Each row of a before or after table is a point. The points were changed in one or more steps. Then noise was added and the rows were shuffled. The steps act on columns, c1 being the first. What was done? A step turns or swaps two columns, mirrors them in a line or flattens them onto one, adds a multiple of one to another, or multiplies or shifts one. Angles are multiples of 10 degrees, from the lower column toward the higher: turns from -170 to 170, lines from 10 to 170 but not 90. Use the fewest steps. Two steps may share a column if one is a turn and the other turns, adds or multiplies; they go together, in the order done. Otherwise the lowest column goes first.
In the rows, zero is written as 128.

Before (10 x 3)
[[149  93 179]
 [155  56 171]
 [157 101 129]
 [ 79 136 144]
 [133 113 128]
 [138 123 126]
 [144 124 162]
 [119 120 120]
 [144 118  89]
 [ 31  94  73]]
After (10 x 3)
[[ 85 135 144]
 [103  56 172]
 [123 113 127]
 [141 125 163]
 [115 119 118]
 [137 117  87]
 [139 102 129]
 [125  94 177]
 [  7  94  73]
 [133 123 127]]
Steps: add 0.7 times c2 to c1

Before (14 x 4)
[[ 88 139 161 114]
 [ 46 103 138 144]
 [ 49 137 171  38]
 [ 86 124 170 143]
 [ 55  67  79 130]
 [190 114 146  68]
 [ 57 130 158 116]
 [ 75 140 171 145]
 [ 60  81 165 133]
 [101 119  72 117]
 [107 138 152  85]
 [ 90  10 138  68]
 [ 53 125 140 129]
 [123 140 168 118]]
After (14 x 4)
[[164 179 180 155]
 [127 101 152  71]
 [118  45 106 139]
 [118 113 171 160]
 [103  80 102 169]
 [119 129 130 171]
 [101  62 134 162]
 [155  47 120 161]
 [ 88  61 206 189]
 [119  86 105 168]
 [107  97 131 167]
 [221  51 189 147]
 [160  36 140  79]
 [102  62 124 143]]
Steps: turn c1 and c2 by 70 degrees; turn c3 and c4 by 100 degrees

Before (10 x 6)
[[145 177 199  61  66 184]
 [124 105  89 187 187 143]
 [197 116 112  98 121  82]
 [145  71 108 158 160  98]
 [157 120 100  79 195 113]
 [110 184  85 141 168 165]
 [ 63 156 142 123  88 137]
 [ 75 199 137  56 152 119]
 [137 128 104  60  64 139]
 [204 110 123 135  64 108]]
After (10 x 6)
[[205 113 117 134  67 135]
 [210 123 109  99 106 108]
 [159 129 101  79 170 123]
 [120 120  83 186 218 140]
 [ 82 192 161  55 117 102]
 [127 149 210  60  33 186]
 [100 197 105 142 173 159]
 [ 62 147 150 121  85 115]
 [133 136 106  61  31 141]
 [154  82  89 157 175 105]]
Steps: turn c1 and c6 by 20 degrees; turn c2 and c3 by 20 degrees; add 0.5 times c4 to c5

Before (12 x 6)
[[159  79 142 159 129 161]
 [167 108  29 124 131 220]
 [ 95 159  51 131  84 161]
 [159 169  86 148  75 149]
 [164 106 147 176  24 152]
 [116 165  58 144 159  83]
 [159 120 183 128  86 163]
 [ 75  73 150  93  90 168]
 [138  69  77 103 146 142]
 [107 100  11 155  87 134]
 [181 128 188 106 137 115]
 [168 107 156  74 146  67]]
After (12 x 6)
[[167 105 146  56 146  65]
 [105  96   2 163  85 132]
 [ 71  72 143  81  89 168]
 [166 108  17 122 131 221]
 [159  81 132 168 127 160]
 [161 106 136 190  26 153]
 [157 119 176 129  90 165]
 [ 94 161  41 132  85 162]
 [117 165  48 147 163  86]
 [182 126 177 100 134 115]
 [158 168  75 156  75 148]
 [137  66  67  98 143 141]]
Steps: shift c3 by -10; multiply c4 by 1.3

Before (8 x 8)
[[108 138 115 104  92 109 109 111]
 [104 147 143  97 155 122 127  99]
 [154 163 177 135  73  81 124  74]
 [125 122 167 143 149  67 141 183]
 [144 155 124 106 134 144 166 162]
 [103 143 123 100 164  10 138  97]
 [135 115  76  88 181 148 126 131]
 [124 145 118 150  97 117 146 105]]
After (8 x 8)
[[151  99 137 162 143 136  90 132]
 [151 122  74 138 190 116 128 157]
 [117 108 123  98  96 133 112 122]
 [124 123 148 113 146 113 134 174]
 [121 114 117 120  93 129 145 161]
 [122 145 161 171 121  66 109  95]
 [147 110 191  70  52 120 131 131]
 [122 106 124 115  94   6 112 171]]
Steps: turn c1 and c4 by 30 degrees; turn c4 and c8 by -110 degrees; mirror c2 and c3 in the line at 80 degrees; turn c5 and c6 by -30 degrees; multiply c7 by -1
